Each row is a point. The last column is the point's height on a tilted bowl or saddle (a function of degree 2), plus a little noise. Along how many of its main directions does it bend up, bend down or stay straight?
In the rows, 100 means zero.

Points (15 x 4)
163, 117, 81, 98
67, 192, 99, 182
162, 57, 111, 160
137, 81, 128, 150
146, 108, 84, 102
117, 93, 76, 101
116, 81, 29, 59
5, 66, 129, 135
59, 98, 74, 130
85, 170, 153, 154
112, 137, 67, 102
130, 52, 61, 100
77, 118, 106, 127
111, 102, 131, 135
70, 79, 110, 127
Directions: 2 up, 1 down, 0 straight

Points (23 x 5)
124, 113, 65, 123, 104
72, 120, 112, 114, 99
133, 78, 156, 82, 105
125, 94, 92, 57, 85
85, 139, 135, 117, 121
123, 97, 38, 98, 105
74, 67, 109, 58, 101
104, 95, 115, 84, 86
107, 87, 78, 98, 83
62, 179, 69, 74, 144
141, 82, 102, 135, 95
97, 171, 59, 86, 143
83, 55, 97, 138, 107
133, 70, 132, 80, 87
29, 36, 135, 13, 195
66, 93, 79, 151, 113
142, 127, 105, 5, 142
163, 110, 41, 96, 108
55, 133, 99, 90, 100
100, 53, 67, 90, 92
126, 143, 105, 73, 113
162, 101, 83, 135, 103
119, 84, 35, 81, 103
Directions: 3 up, 0 down, 1 straight

Points (43 x 7)
84, 81, 98, 69, 158, 179, 65
72, 73, 93, 84, 97, 103, 99
98, 54, 80, 43, 115, 38, 43
120, 36, 71, 134, 72, 177, 27
113, 26, 123, 100, 132, 69, 56
113, 117, 48, 50, 112, 100, 64
74, 85, 123, 64, 99, 130, 97
50, 96, 61, 127, 101, 81, 85
75, 91, 105, 102, 148, 57, 64
163, 76, 83, 102, 71, 94, 59
59, 105, 49, 65, 69, 120, 80
71, 71, 105, 77, 110, 52, 76
81, 118, 81, 73, 107, 79, 83
103, 41, 74, 145, 131, 84, 52
149, 112, 117, 45, 125, 44, 46
74, 69, 87, 44, 133, 117, 85
87, 85, 130, 123, 118, 113, 95
171, 118, 140, 127, 36, 89, 40
139, 80, 125, 50, 86, 116, 79
42, 82, 126, 70, 138, 127, 92
94, 45, 110, 86, 38, 47, 59
137, 122, 140, 45, 86, 111, 74
119, 84, 155, 131, 113, 65, 63
104, 88, 75, 78, 119, 77, 78
124, 54, 139, 107, 117, 94, 78
87, 73, 128, 124, 30, 52, 71
88, 95, 130, 95, 118, 110, 98
99, 89, 73, 116, 15, 140, 60
115, 115, 68, 90, 106, 116, 78
160, 95, 193, 64, 76, 81, 37
148, 116, 101, 33, 116, 122, 76
102, 80, 169, 125, 28, 143, 56
85, 132, 65, 92, 77, 111, 81
155, 92, 75, 82, 153, 99, 65
106, 73, 85, 102, 109, 163, 73
77, 81, 124, 86, 65, 118, 99
69, 97, 43, 172, 94, 124, 55
90, 146, 5, 150, 110, 88, 7
87, 158, 88, 88, 97, 45, 51
75, 111, 45, 127, 148, 86, 48
98, 124, 97, 94, 133, 117, 86
118, 61, 31, 135, 97, 66, 33
84, 97, 117, 114, 105, 128, 98
Directions: 0 up, 5 down, 1 straight

Points (47 x 7)
39, 50, 139, 146, 148, 114, 99
147, 85, 88, 118, 149, 126, 89
39, 69, 106, 137, 77, 55, 92
124, 121, 94, 103, 82, 84, 100
59, 99, 143, 101, 105, 116, 91
25, 145, 140, 45, 148, 109, 142
105, 90, 76, 132, 81, 128, 129
97, 119, 154, 98, 121, 76, 89
111, 98, 127, 86, 159, 152, 91
115, 48, 40, 76, 87, 129, 106
144, 76, 145, 115, 107, 129, 99
25, 152, 77, 5, 175, 160, 195
33, 44, 86, 113, 88, 120, 164
121, 123, 97, 114, 156, 50, 103
130, 94, 124, 144, 123, 87, 115
135, 85, 91, 86, 110, 88, 106
112, 142, 111, 92, 176, 108, 133
37, 112, 80, 84, 127, 45, 80
116, 58, 98, 102, 98, 91, 111
114, 66, 170, 118, 75, 109, 81
94, 97, 5, 137, 148, 49, 44
112, 111, 96, 90, 141, 107, 109
156, 98, 101, 75, 94, 26, 96
141, 134, 113, 120, 108, 126, 105
99, 115, 16, 134, 148, 118, 91
126, 104, 78, 81, 53, 134, 96
91, 72, 122, 125, 50, 81, 109
144, 57, 95, 129, 30, 92, 166
5, 118, 124, 76, 146, 64, 109
176, 54, 168, 43, 142, 103, 132
31, 127, 95, 123, 82, 150, 125
84, 116, 126, 49, 65, 83, 83
65, 84, 104, 111, 105, 98, 113
92, 81, 65, 70, 87, 152, 107
95, 103, 58, 102, 67, 107, 106
85, 60, 143, 82, 161, 87, 81
106, 126, 78, 131, 78, 127, 110
147, 82, 66, 96, 138, 119, 79
171, 123, 112, 113, 23, 86, 123
130, 113, 35, 49, 112, 100, 67
90, 131, 130, 97, 172, 176, 92
42, 131, 81, 134, 81, 130, 130
110, 89, 124, 129, 86, 102, 111
70, 42, 79, 159, 112, 118, 156
130, 73, 143, 86, 130, 73, 99
51, 72, 58, 124, 91, 108, 151
176, 130, 89, 60, 111, 144, 84
Directions: 3 up, 3 down, 0 straight
